Each row is a point. To make a cloud, some directions were put in groups of two or more. Within a group, all points are equally far from the middle, so they leave a hole (a ring in 2 directions, a hollow ball in 3). The other directions are filled evenly. Then the cloud was stretched, turned, moved and blurred a little. Count the holes, and give their numbers of directions, smallest first.

Cloud (20 x 3):
[[  9 -22   1]
 [ 16   9  19]
 [  1 -11 -19]
 [ 37 -18 -13]
 [  7 -58 -12]
 [  0  12  -5]
 [ 28 -11 -46]
 [ -3   0  11]
 [-28 -15 -12]
 [ 26 -49   4]
 [ 10  20 -45]
 [ 57 -41 -21]
 [ -8  19 -12]
 [ 27 -28 -16]
 [ 20 -60 -18]
 [ 35 -30  17]
 [ 32  50  -8]
 [ 15  38  -9]
 [  3 -43   2]
 [-16  30   6]]
Holes: 0

Cloud (31 x 4):
[[-42   8 -22 -21]
 [ 20 -12 -24  17]
 [-31   0   1  12]
 [ -7 -33 -10  -6]
 [ -4  45  18  10]
 [ 10  39  46  16]
 [-11  30 -13  54]
 [-31   1 -14   6]
 [-30  17  20   5]
 [ 21  -4  33 -38]
 [ 34  43  21  13]
 [ 19   8 -60  30]
 [  2   3 -31  42]
 [-36  21  -1 -27]
 [ 24 -19  -5   0]
 [ 30  -3 -15  49]
 [-12  32  22  52]
 [-37   7  17  -5]
 [ 23  11  28 -27]
 [-11   8   1  52]
 [ 31  50  24  21]
 [ -3  52 -12 -16]
 [ 39  -5   3  18]
 [ -8  34  12 -32]
 [ 19  58   9  17]
 [ 39  10  39   7]
 [ 17  21  25 -29]
 [ 17 -29   2  -8]
 [-37  15 -36 -11]
 [  8  -1  -9  59]
 [-14  31  -2  48]]
Holes: 1 (2)
